Each row of a before or after table is a point. One or more steps were done to the points. Then noise was added and the rows were shuffled. The steps act on how far a point lies along the listed directions, d1 being the first. Write out the steps. A step turns or swaps two directions, mirrors them in a line or flattens them onto one, adds a multiple of one to another, or multiplies one. Angles are multiples of 10 degrees, from the lower direction toward the higher: turns from -170 to 170, lines from 10 to 170 but not 90. Use the fewest steps. Two steps may share a direction if one is a turn and the other turns, adds or multiplies; they go together, in the order done. Otherwise the lowest direction goes first.

Directions:
(1): [-1.8 20.0]
(2): [-20.0  -1.8]
Before (10 x 2)
[[-0.8  0.3]
 [ 3.0  4.7]
 [-1.8  3.5]
 [ 1.2  1.8]
 [ 0.5  3.4]
 [-0.8 -6.6]
 [-0.7  3.4]
 [12.4  6.6]
 [-0.4 -4.8]
 [-2.1  3.8]]
After (10 x 2)
[[ 1.4 -4.6]
 [-2.8  2.8]
 [-1.2 -0.7]
 [ 1.1  5.5]
 [-3.3  2.8]
 [ 9.5 10.7]
 [ 0.5  2.0]
 [ 1.4 -6.3]
 [-1.5  3.4]
 [-1.1  3.1]]
Steps: turn d1 and d2 by 20 degrees

Directions:
(1): [ 16.9   6.8 -14.2  16.5]
(2): [-22.4   2.7 -14.6   9.3]
(3): [ -1.0 -21.3   8.2  16.8]
(4): [  4.4 -17.3 -18.1 -12.8]
Before (13 x 4)
[[-3.0  4.3 -1.0 -0.2]
 [ 5.2 -1.4  5.9 -0.3]
 [ 2.7  1.9  2.7 -1.3]
 [-6.1  8.1  2.2  0.6]
 [-0.5 -2.1  4.4 -3.8]
 [-3.4  6.0  7.1  0.6]
 [-7.0  4.9 -2.3 -2.7]
 [-5.3  1.6  5.2 -5.8]
 [ 5.9  0.5  0.7  5.0]
 [ 5.9 -0.8  0.2  0.8]
 [ 7.7  6.4 -3.3 -4.0]
 [-8.5 -7.7 -1.5 -0.9]
 [-1.2  1.6 -1.1  3.5]]
After (13 x 4)
[[-4.0 -1.1 -7.0 -2.1]
 [-1.5  0.6 -5.0 -1.3]
 [-5.0 -1.8  1.7 -8.3]
 [-3.1  4.6 -6.6 -5.3]
 [ 5.1  4.1  0.8  1.5]
 [-1.2 -1.9  6.1 -4.4]
 [-7.6 -2.0  2.9  5.3]
 [-0.1  2.7 -3.1  2.0]
 [-1.8  5.6 -1.0 -8.2]
 [ 1.6  0.2  1.7 -4.2]
 [ 2.9  1.5  6.9 -4.5]
 [ 7.1 -4.8 -4.3 -4.2]
 [ 4.7 -0.2  2.4  0.4]]
Steps: add 0.5 times d2 to d1; turn d3 and d4 by -80 degrees

Directions:
(1): [ -2.9 -12.2  -9.0 -21.5 -30.0  -2.6   0.1   2.7]
(2): [  7.5  -8.8  29.4  13.5 -14.1 -11.3   8.9   5.4]
Before (11 x 8)
[[  2.2   6.9  -4.1   3.5   8.4   2.3  -2.8  -2.3]
 [  0.4  -1.2   8.3   9.1   2.4  -2.0  -1.3  -0.4]
 [ -6.5   0.5 -11.6  -9.9  -6.4   0.9  -3.9  -0.1]
 [  1.9  -1.9   8.6   2.4  -6.2  -2.7   2.2   2.6]
 [  0.6  -1.1  -5.0  -5.4   0.4  -0.9  -4.3  -1.6]
 [  1.6  -1.7   8.2   8.4   2.4  -1.7   2.5   1.8]
 [  1.1  -2.5   5.0   2.9  -0.2  -1.9   0.1   0.6]
 [ -2.0   4.1  -7.6   0.9   5.4   3.7  -3.0  -2.3]
 [  0.1   3.4   3.6   7.8   7.8   1.2   1.4  -1.2]
 [ -0.6  -5.4  -2.0  -5.9  -8.4   0.7  -0.3   1.9]
 [ -2.0  -3.1   1.5  -5.7  -0.1  -0.3   0.6   1.1]]
After (11 x 8)
[[ -7.8  -5.1 -15.7 -19.4 -19.6  -0.4  -3.9   1.0]
 [  3.0   3.5  12.5  11.7   6.9  -1.4   2.3   1.5]
 [  0.3   3.9   4.1   9.0   9.6   1.4   1.3  -1.5]
 [  1.8   0.5   7.1   7.8   6.8  -1.5  -0.1  -0.1]
 [ -0.2  -4.0  -6.9 -10.3  -6.6  -1.6  -4.3  -1.1]
 [  2.6   2.8  11.7  16.5  13.4  -0.7   2.3   0.8]
 [ -2.0  -3.1   1.5  -5.8  -0.1  -0.3   0.7   1.1]
 [  1.3   3.7  -6.6  -2.8   0.1   1.5  -2.9  -1.5]
 [ -3.3  -0.6 -11.1  -7.1  -6.3   2.4  -3.0  -1.3]
 [  1.4   2.7  11.2  16.1  12.1  -1.1  -1.1  -1.2]
 [ -0.4  -5.3  -2.1  -5.5  -7.8   0.6  -0.1   2.1]]
Steps: add -1.5 times d2 to d1

Directions:
(1): [ -9.8 -15.6  13.0 -17.4   0.8  -2.6  -7.0  26.8   7.1  -9.1 -26.4  -0.7]
(2): [ -5.5 -31.3 -11.0   9.8 -23.4   5.9  12.3   4.8  16.6   3.6  12.3  -0.1]
(3): [ 29.7  -2.0  -4.3   0.6   5.7  -3.1 -22.7  -2.7  29.6  -5.5   1.5  -6.8]
(4): [-16.6  14.2 -13.8 -23.9  -1.3  11.4   5.3  -6.6  16.0 -24.8  10.4   0.7]
(5): [ 11.3   5.6  29.0 -10.9  -3.2  24.5   4.8  12.7   2.4   9.3  20.4   0.4]
(6): [ 14.0   0.0  10.7  -7.9 -30.1   1.2   4.2 -19.6 -10.3 -12.7 -14.7 -16.0]
Before (11 x 12)
[[  5.3   3.8   3.4   1.0   5.2   1.2   2.7  -1.9   0.8   0.2   8.1   2.5]
 [ -5.0  -8.4  -4.3   3.6  -4.1  -1.4   0.3   2.3   1.5  -1.6   0.9   1.9]
 [  1.6   9.0   2.3  -3.4  -2.2   3.7   3.2  -5.0  -3.0   0.2   3.8  -2.0]
 [ -0.7  -3.1  13.3  -1.3  -2.4   2.7   3.7   2.9  -7.7   3.6  -0.8   0.7]
 [ -2.5   3.2  -1.5   5.2   1.3   3.2   4.9   1.0  -5.4   3.2   4.4  -2.3]
 [  1.8   7.6   4.7   1.5  -1.2  -0.3  -0.4  -4.9  -7.9  -0.1   2.6  -1.5]
 [ -3.9   0.9  -2.6  -2.7   1.1   3.7   4.3  -2.9  -4.7   2.9   5.2   0.5]
 [  3.0  -0.4  -8.2  -1.5   1.1  -8.8  -5.0  -2.5   5.6  -5.7  -2.3  -0.3]
 [  1.3   5.0  -7.5   1.4   3.2  -9.1  -5.7  -5.6  -2.5  -1.7  -7.3  -0.6]
 [  6.5  -0.1   1.7   2.6  -0.5   1.5   0.2   1.1  -0.8   5.1   5.1   0.0]
 [ -6.6   2.7 -11.0  -2.0   9.2  -9.0  -5.9  -2.9   5.1  -7.8  -5.2   5.9]]
After (11 x 12)
[[ -3.0   8.2   7.1  -3.7  -0.4   3.1   3.6   1.3 -11.0   4.5   1.3   1.6]
 [  6.2   7.1   1.9   2.1  -0.1  -2.3  -4.7  -6.0  -2.7  -1.5   1.8  -2.9]
 [  1.8   1.9  -4.8   4.2   6.1  -5.6   1.4  -5.3   0.3  -2.2   2.4   2.6]
 [  3.3  -1.3  -5.4   5.4   0.2  -4.3  -0.6  -2.4  -2.0   3.1  -0.3   0.1]
 [  6.1   2.7  -2.3   5.0   2.8   2.7  -1.6   0.5   2.9   1.8   5.1  -4.4]
 [  4.8   0.5  -3.6  -2.5   2.7   3.2  -2.1  -3.5   3.9   1.4   5.9  -1.4]
 [  9.9  -5.3   4.0   1.7   0.7  -5.2  -8.2  -1.8   5.2  -1.4  -5.0  -2.9]
 [-11.0   6.4   6.3  -8.6   5.2   5.6   5.3   5.1  -4.6  -0.3   5.7   8.8]
 [  4.6   7.8  -3.7  -1.1  -0.9  -1.1  -2.0  -7.7   1.7  -2.3   0.1  -3.0]
 [ -2.2  -7.3   2.0   1.2  -4.3   3.9   1.1   5.1   2.4   0.5   5.9   2.2]
 [ -8.3   2.1   1.6  -4.6  -2.6  -0.5   7.8   2.3  -8.1  -0.3   2.4   3.0]]
Steps: turn d3 and d5 by -140 degrees

Directions:
(1): [  8.9   1.4 -18.3 -19.3 -10.7   4.3  -2.5 -34.8 -11.3  16.2 -15.5  -0.1
 -11.8  -2.5 -12.8  -6.4   2.5  22.7]
(2): [  1.1 -27.6 -12.1  -6.4  21.5   0.7   1.0 -16.1   0.3  -7.1 -10.2 -14.1
  12.7  13.7  32.0  13.8  -6.7   0.4]
Before (13 x 18)
[[ -1.8   6.5   7.4   5.2   0.3  -0.1   1.0  17.3   3.7  -5.9   9.8   7.1
   -1.3  -0.3  -0.1  -0.1   0.0  -8.8]
 [  1.0  -6.3  -4.9  -2.4   3.9   0.6   3.0  -2.1  -3.3  -3.0  -1.8  -7.0
    3.1   2.6   7.3   3.6  -1.1  -1.7]
 [ -3.3  14.7  10.4   1.5 -10.3   2.7   1.7  10.3   1.9   2.0   6.0   7.9
   -5.6  -2.7 -13.2  -5.7  -1.5  -3.8]
 [  0.2  10.6   4.8   0.9  -7.1   0.1   0.5   3.9   0.8   0.2   4.7   4.7
   -4.3  -4.2 -11.6  -5.2   1.6  -1.3]
 [  1.7  -5.1  -2.8  -4.2   4.6   0.4  -2.6  -4.2  -3.9   1.8  -3.4  -3.0
    0.2   2.2   2.6   2.1   0.4   0.6]
 [ -0.7   9.5   6.6   2.6  -5.8  -0.3  -0.1   6.1  -0.7   1.0   4.7   3.2
   -1.8  -6.0  -7.3  -2.3   0.6  -1.8]
 [  1.5   5.2   1.6  -3.3  -5.9   0.8   2.6   1.9   1.7   3.1   1.8   5.0
   -2.8  -2.0  -7.4  -6.0   2.3   2.9]
 [ -5.6  10.4   6.2   6.5  -5.4   0.5  -0.6  15.8   5.2  -1.4   7.3   5.0
    0.6  -9.0  -9.6  -4.5   3.7  -4.1]
 [  4.1  -1.6  -1.9  -2.8  -1.6  -0.4   0.6  -7.0  -2.9   2.0  -2.9  -1.5
   -2.4  -0.2  -1.6  -1.8   0.5   3.6]
 [  0.0  -0.2  -5.4  -8.6  -0.1   1.3  -1.9  -9.9  -1.6   6.5  -6.8   2.3
   -0.9   1.3   0.0   0.3   2.0   5.2]
 [ -1.0  -0.1   8.3   4.1   0.8  -2.2   0.6  14.7   1.7  -2.2   5.5   1.2
    5.2   2.1   1.5   0.8  -0.8  -5.7]
 [ -1.8   0.5   3.0   4.3  -1.0  -3.7  -0.6   6.5   2.1   0.1   2.0  -0.5
    2.0  -1.1   0.4   1.6   0.7  -1.9]
 [ -3.0   8.9   2.6  -0.8  -9.5   1.8  -2.4   5.1   1.7   1.9   1.9   2.5
   -4.8  -4.1 -13.0  -6.3   1.4   1.6]]
After (13 x 18)
[[  4.9  -2.9  -4.2  -4.8  -1.8  -0.6   0.6 -11.4  -3.6   3.4  -5.3  -2.2
   -3.2   0.4  -1.3  -1.5   0.4   6.3]
 [  1.2  -4.1  -9.7 -12.6   1.8   2.1  -2.4 -17.6  -3.1   7.7 -10.6  -0.1
   -1.1   2.7   2.4   1.9   1.4   9.3]
 [ -0.4  29.6  13.2   4.8 -22.0  -0.7   0.2  14.6   0.5   5.2  11.9  14.1
  -13.3 -13.4 -33.5 -14.3   6.5  -1.7]
 [ -7.8  32.0  18.6  13.9 -20.4  -0.6  -1.3  33.3   6.7   1.9  17.8  16.3
   -7.1 -19.3 -33.0 -13.9   8.6  -8.0]
 [  1.3 -19.4 -10.8  -5.4  13.9   0.5   3.5  -9.9  -3.1  -6.3  -7.0 -13.8
    9.0   9.2  22.7  10.0  -4.5  -1.4]
 [ -2.5   3.2   5.9   6.6  -2.5  -4.0  -0.8  11.0   3.1  -0.5   4.6   0.9
    1.6  -1.9  -1.8   0.5   1.3  -3.9]
 [ -2.9  28.4  10.8   3.3 -24.6   1.3  -2.7  15.2   1.0   7.3   8.2  11.9
  -14.5 -13.9 -35.4 -16.2   5.7   1.8]
 [ -4.8  40.6  23.2   9.2 -29.8   1.3   0.9  27.8   1.9   7.3  16.1  21.2
  -16.9 -15.3 -42.2 -18.3   4.5  -5.7]
 [  2.2 -13.7  -7.6  -7.2  10.9   0.4  -2.2 -10.9  -4.1   0.6  -7.9  -7.4
    3.8   6.1  11.7   5.9  -1.5   2.2]
 [ -3.2   3.0  13.3   8.9  -0.2  -3.0   0.9  23.5   3.5  -4.1   9.8   3.6
    5.7   0.4  -0.5   0.5  -0.2  -9.8]
 [ -4.2  17.5  16.4  12.0  -6.4  -1.5   1.1  31.3   6.2  -7.0  17.5  12.5
   -3.8  -5.8 -10.8  -4.8   2.3 -14.2]
 [  1.3  17.4   6.3  -1.4 -16.1   0.6   2.0   7.8   0.8   7.3   5.0  11.4
   -9.0  -8.1 -22.4 -12.2   5.2   3.6]
 [ -1.8  25.4  14.5   7.3 -17.7  -1.1  -0.6  16.9  -0.7   4.2  11.2  11.2
   -8.6 -13.7 -25.0 -10.0   4.4  -3.1]]
Steps: multiply d1 by 1.6; multiply d2 by 3

Directions:
(1): [ -5.1  -1.8  26.1  20.6  -6.4 -17.8  10.0   3.5  17.3  -6.2 -13.3 -14.7
  13.9  -8.3  -5.5  22.5  -9.7 -13.2   8.2 -23.2  -6.9  -7.7   9.4  20.4
 -11.4   0.4  12.9  -9.7  13.8  29.2  15.0 -13.7]
(2): [ 16.2   7.1 -20.1 -14.5  19.0  -5.5 -12.6  -4.6 -10.1  -4.2   3.3   2.7
  31.6  -3.1 -13.0  12.1 -12.0  -6.2 -11.3  -8.3   2.6  26.7  21.4  15.4
  -3.3  10.0 -14.8   9.4 -11.9  25.7 -20.3   9.1]
(3): [  4.7  11.5  14.7   7.7   8.2   9.8 -11.8   5.8 -22.5  14.3 -18.9  22.7
  12.8  12.4  -2.7 -25.0 -13.4  11.7  14.6  19.9 -15.1  -5.7  20.9  -3.2
 -11.6   0.6  -6.9  -9.2 -10.4  10.5  21.1 -24.5]
(4): [ 41.1  18.6   1.2 -11.5  -8.3 -32.0  -9.1  35.0   7.2  11.5 -12.9  -0.1
  -0.6   6.6   5.9  12.6   9.8  -1.7  21.5   0.7   4.8   1.4 -13.5  -8.3
   7.7  11.5   1.5   5.4  -2.0  -9.2  -6.4 -10.5]
(5): [ -4.9  -2.9  12.0  -7.5   4.6  -4.2  22.3  10.4 -31.9 -26.5 -26.9   0.3
  -9.2   0.5   5.3  11.7   1.9  27.0  11.7  -8.1 -14.3  16.3  -3.9  -5.9
 -21.2  -1.0  -9.7  -3.8  13.0  -4.1 -11.3  23.7]
(6): [-13.1   6.6  10.6 -25.6  -3.7  15.8 -16.0   2.5 -11.4  12.1  12.5  18.9
  15.4 -15.0   4.8   1.9  -3.3 -28.3  27.9 -15.3  11.3   3.9 -12.6   8.2
 -12.3  -3.5  -9.8   1.9  27.7 -13.9  12.9   9.7]
Before (9 x 32)
[[ 16.9   2.9  -4.0  -2.7  -2.1 -13.8   1.5  10.3   4.6   0.2  -2.8  -8.5
   -1.9   4.3   1.9   8.4   5.0   5.8  -1.5  -2.7   3.1   6.2  -5.5  -2.6
    4.3   1.8  -1.3   3.5  -2.8  -2.3 -10.3   3.4]
 [ -6.2   1.6   4.2   5.7  -3.5   0.9  -4.7  -1.6  -0.5   7.1   3.7   1.2
    5.6   2.5  -3.2  -3.3  -3.7  -4.3   2.4  -1.4   0.0  -3.4   5.0   4.7
   -0.8  -2.6   1.9  -3.3   2.7   4.5  11.2  -7.6]
 [ -1.3   2.2   6.5   6.7  -0.3  -1.0   4.6   1.1   0.7  -3.5  -7.6  -1.4
   -2.6   5.4  -0.7  -0.8  -2.3   4.5  -0.1   2.7  -2.7  -4.4   6.6  -2.7
   -1.7  -1.0   1.5  -4.7  -4.2   6.0   0.1  -5.7]
 [ -6.7  -1.3   8.1   3.2  -4.6   7.4   0.5  -4.9  -5.0  -0.6  -0.3   4.1
   -5.5  -2.4   3.4  -5.4   1.0   1.4   5.1   1.8  -3.0  -7.4  -3.8  -2.9
   -5.8  -4.8   0.1  -2.5   8.5  -6.8   9.2  -0.1]
 [  8.0   0.8   0.7   4.1  -2.7  -9.1   0.7   3.7   7.0  -3.2  -3.8  -3.9
    2.6   1.7  -3.5   1.1  -1.5   0.2  -3.4   1.0  -1.8  -0.2   3.3   4.4
    2.7   2.9   2.8  -1.5  -2.4  10.5  -3.2  -5.9]
 [  6.3   1.5   2.0   4.8  -1.9  -9.7   3.5   6.1   5.8  -4.2  -3.7  -6.3
   -5.1   1.4   1.0   5.3   0.9   3.1   3.0  -3.1  -3.8  -2.6  -1.1  -0.3
    1.6   2.1   1.8  -0.4   0.2   1.1  -4.5   0.4]
 [ -3.5  -1.1   0.0  -0.2  -1.6   7.9   1.9  -2.1  -7.1   2.1  -4.3   8.0
   -7.3   3.5   1.8  -8.9   1.6   5.9  -0.3   7.2  -2.2  -3.6   0.4  -7.0
   -0.9  -1.9  -2.3  -0.1   1.0  -7.1   1.1   0.5]
 [ -3.0  -4.5   4.8   1.1   3.6   3.0   2.7  -1.4   0.3  -0.8   1.7  -4.1
    3.2  -3.2  -2.6   2.7  -1.9  -0.4  -1.2  -2.6   1.0   2.1   1.5   1.8
   -1.2   0.0  -1.4   1.1   6.3   6.4  -2.8   1.4]
 [  4.1  -0.5  -4.5   6.4  -6.7  -9.8   5.3   1.8  11.5  -2.1   1.4 -11.8
   -5.9   0.6  -1.3   8.7   5.4   2.0  -7.6  -3.8   1.9  -1.1  -3.3   0.8
    9.7   1.7   6.7   0.6  -4.0   1.5  -7.8  -0.8]]
After (9 x 32)
[[ -3.8  -2.6   5.4  10.0  -3.4   3.9   4.3  -6.1  -1.4  -3.6  -3.1  -0.4
   -9.0   1.2   1.7  -6.2   1.3   8.2  -2.0   5.9  -5.4  -9.3  -0.2  -4.7
   -2.5  -4.3   2.8  -3.1   1.9  -3.4   6.5  -3.2]
 [  4.0   2.6   1.2 -12.9  -2.3  -0.8  -4.6   5.4  -3.1   3.2   4.0   0.6
    5.5  -3.5   3.6   7.6   2.1  -6.0   8.7  -9.9   6.4   8.4  -8.6   2.5
   -3.5  -1.7  -6.5   3.3  10.6  -7.4  -3.5  10.1]
 [  4.6   6.6   8.1   1.3  -2.9  -4.8   0.0   6.9   1.2   0.9  -7.2   1.6
   -0.5   4.4   0.8   1.6  -1.2  -0.8   7.3   0.6   0.3  -3.9   3.2  -3.0
   -1.7   0.6   0.7  -3.2  -1.0   2.4   1.6  -6.7]
 [ -4.5   0.1   2.1  10.1  -3.3  -1.5  -2.2  -2.5   3.3   5.4   3.0  -2.7
    2.9   4.3  -4.1  -3.1  -2.6  -0.4  -2.9  -0.1  -1.4  -3.9   7.1   3.7
    2.1  -2.0   3.7  -3.3  -2.0   6.4   8.4  -9.2]
 [  4.9   4.2  -0.2  -4.0  -8.9  -8.6  -0.9   8.0   6.9   2.7   3.4  -5.6
   -1.2  -3.6   1.3  12.0   5.9  -7.2   5.1  -9.6   6.3   1.3 -10.1   2.5
    5.4   2.0   2.8   1.8   6.0  -4.4  -5.0   2.4]
 [  0.6   0.4  -0.6   0.8  -2.4   4.9   1.3   0.5  -5.1   3.2  -5.7   6.9
   -8.4   5.0   1.8  -8.6   2.3   7.3  -0.7   8.9  -2.2  -4.4   0.5  -7.9
    1.0   0.1  -1.9   0.0  -1.0  -7.1   0.6  -1.5]
 [  1.1  -4.3   4.1   3.9   4.0  -1.0   4.3   1.0   2.0  -1.4  -0.8  -6.1
    1.5  -1.0  -2.7   3.0  -0.4   3.0  -3.2  -0.5  -0.1   1.7   2.3   0.2
    0.5   0.8  -0.3   0.8   2.9   8.1  -5.0  -0.7]
 [  6.9   3.9   3.1  -4.1  -3.9  -7.4  -4.1   6.4   4.6   0.1  -0.6   1.2
    6.1  -2.1  -2.1   3.2  -1.0  -7.5   5.8  -3.5   2.1   0.8  -1.3   5.5
   -0.4   3.0   0.2  -0.5   5.2   6.2  -0.4  -3.7]
 [  1.5   2.6   5.0  -2.6  -2.8  -4.6  -0.7   6.2   1.7  -0.8  -0.1  -0.6
   -0.9  -2.8   2.1   5.5  -0.5  -3.9  10.9  -7.7  -1.0  -1.4  -4.2   2.0
   -2.9   1.0  -0.9   0.5   8.3  -2.6  -0.8   3.0]]
Steps: turn d3 and d5 by -10 degrees; turn d4 and d6 by 90 degrees
